Each row is a point. To make a cloud, some directions were put in groups of two or more. Within a group, all points are equally far from the middle, so they leave a hole (a ring in 2 directions, a hollow ball in 3). The other directions are filled evenly. Then the cloud was stretched, turned, moved and blurred a little. Count the holes, and give their numbers of directions, smallest first.

Cloud (22 x 3):
[[0,56,-4],
[29,38,-8],
[-40,15,31],
[-34,35,-19],
[6,-14,19],
[-34,16,39],
[-8,25,42],
[-8,-4,9],
[-31,35,6],
[-47,25,-11],
[-8,49,-28],
[16,47,20],
[10,-11,-3],
[-30,30,-11],
[3,12,22],
[10,10,9],
[-39,16,38],
[29,2,50],
[38,7,47],
[0,22,11],
[-23,14,60],
[-41,-2,14]]
Holes: 0

Cloud (49 x 6):
[[43,-24,-8,7,0,-9],
[-12,18,25,22,13,-5],
[-1,-48,11,21,-32,17],
[24,0,-14,-22,0,5],
[-23,40,7,-18,-22,4],
[-5,33,21,8,-36,25],
[10,25,-14,23,-16,-37],
[21,-17,-36,-15,22,-2],
[17,22,14,21,-8,-22],
[13,-25,-10,-25,7,4],
[9,36,29,24,-43,31],
[31,-22,48,-14,53,27],
[36,-25,-18,2,8,0],
[-3,9,-39,11,-16,-27],
[2,21,26,-23,28,6],
[-17,13,36,11,-19,3],
[14,30,43,-19,8,-7],
[19,-15,18,-25,45,5],
[-6,-24,-9,30,46,-19],
[-12,-11,-6,-8,8,-26],
[-24,-44,-9,-22,26,-17],
[11,-30,17,0,30,25],
[-17,-35,-3,-23,26,-10],
[2,7,44,11,-6,-12],
[-3,-31,1,-40,40,19],
[6,11,4,21,4,-54],
[30,17,30,2,-29,17],
[-30,-26,8,33,-19,-14],
[0,5,2,-33,46,19],
[-1,-15,50,-1,-21,5],
[29,-46,-13,0,10,32],
[2,-20,1,21,26,8],
[-10,-20,27,-21,35,17],
[6,14,-11,2,-36,-12],
[-12,3,11,37,-41,4],
[-10,-11,-16,23,23,-33],
[10,-4,2,46,-1,-28],
[8,22,20,-27,38,-7],
[-24,-3,-21,-10,24,-20],
[-26,-14,-24,12,-1,-42],
[21,-11,21,4,-16,-29],
[-5,29,12,-28,60,8],
[-1,53,6,-9,5,-5],
[17,-1,-14,20,-14,-4],
[-37,44,-5,-16,-18,15],
[38,1,-2,-31,12,-3],
[24,13,10,29,-8,12],
[-14,-6,25,21,-30,26],
[9,-13,-1,-35,3,43]]
Holes: 0

Cloud (84 x 8):
[[3,-29,-26,-19,12,23,15,-5],
[12,6,43,-23,12,22,30,-11],
[13,-1,34,-49,12,25,35,21],
[2,-9,-7,-25,0,-35,14,-12],
[32,6,46,-35,45,-8,-3,14],
[32,7,18,-40,14,19,-8,-10],
[34,11,1,24,5,10,-9,-23],
[7,5,-31,8,9,-26,-17,6],
[3,1,-43,-3,-11,1,4,20],
[31,-9,22,-21,6,27,18,14],
[-17,9,-35,-2,-15,-17,14,-1],
[11,-19,54,-33,21,-24,0,-6],
[25,14,4,-10,-10,-6,-8,22],
[-8,-5,-13,-9,-38,-10,15,15],
[-13,-5,3,0,-11,11,31,-25],
[-5,8,2,-7,-35,16,-19,-17],
[-9,3,-13,-9,-8,-12,6,-35],
[14,24,8,-20,11,-9,-16,1],
[4,35,35,-13,6,-14,11,8],
[-14,-14,-23,-5,-18,4,30,-21],
[2,3,-18,2,38,-2,6,-16],
[19,17,32,-8,9,10,24,4],
[-1,14,-17,-12,19,34,7,-17],
[10,-5,15,1,-1,21,26,-47],
[-3,-21,40,-25,18,-8,26,18],
[13,-41,-4,-24,21,1,25,-28],
[33,-20,30,-17,16,-14,20,-7],
[-10,-18,-2,-20,-9,42,-7,-3],
[2,3,6,-34,8,1,-20,-12],
[19,26,22,18,13,-6,21,3],
[25,-13,-13,-24,3,4,-25,-10],
[15,-13,-1,-9,38,-5,36,9],
[21,34,1,1,2,-14,23,7],
[7,19,20,-13,27,-3,46,-24],
[17,14,-39,4,-2,-4,-9,-18],
[-1,14,-13,-7,-10,10,-13,12],
[25,12,-9,-5,37,1,13,-7],
[4,1,7,14,19,8,-6,-31],
[17,-10,-32,-33,-4,-27,7,-7],
[-13,24,8,-26,-10,5,11,27],
[8,-17,13,-1,26,0,-9,-29],
[23,6,12,-12,4,2,25,34],
[-17,-6,26,-49,3,-1,22,23],
[49,-16,21,-39,8,-13,11,-11],
[21,-16,2,-45,52,-10,59,-7],
[-5,9,-2,-31,2,-17,36,-25],
[-16,-6,1,-44,4,-10,52,19],
[-11,-15,-32,-21,-28,-10,31,7],
[-9,40,-13,-18,0,21,25,17],
[16,27,-31,-7,14,-6,7,-4],
[1,-26,-17,-16,7,13,10,-31],
[-1,-10,18,-60,4,4,7,0],
[21,-19,-37,-18,11,6,-1,-6],
[10,11,18,-46,32,-10,40,14],
[4,-40,-19,-18,17,7,39,-2],
[-9,22,-30,9,28,-4,3,-18],
[-6,17,34,5,8,-21,11,-29],
[28,-5,-3,-44,42,5,3,5],
[29,10,37,-21,39,-16,9,15],
[-20,10,1,8,-9,21,53,-13],
[4,5,40,-15,22,-3,33,30],
[-15,-22,9,-20,30,-7,7,-2],
[12,43,-3,-9,12,4,0,-12],
[-8,6,2,17,16,-17,15,-30],
[22,12,10,-43,42,-12,-4,6],
[-5,-3,-14,21,-18,-6,10,-32],
[32,2,1,-47,46,10,20,-12],
[-2,2,11,-40,-4,2,46,23],
[-15,16,25,-2,10,-6,48,24],
[10,-1,27,-42,25,2,46,11],
[-5,0,20,-4,22,-27,20,-20],
[-16,-5,-9,1,-5,12,-3,-9],
[27,29,-15,-18,16,-11,30,-17],
[-2,-17,-14,7,-27,4,41,-14],
[4,8,-21,-50,27,15,23,9],
[16,23,-1,-27,33,23,31,-9],
[-13,12,9,-46,15,-9,29,40],
[-20,30,-1,-12,-20,1,17,-15],
[-13,-16,1,-14,-4,2,-18,25],
[-1,-16,-9,-20,-23,19,-8,-33],
[38,3,13,-43,29,6,15,-13],
[0,-15,-30,-12,-14,29,1,-11],
[-7,37,7,-28,0,0,31,-20],
[18,14,13,-15,30,-9,37,16]]
Holes: 1 (3)
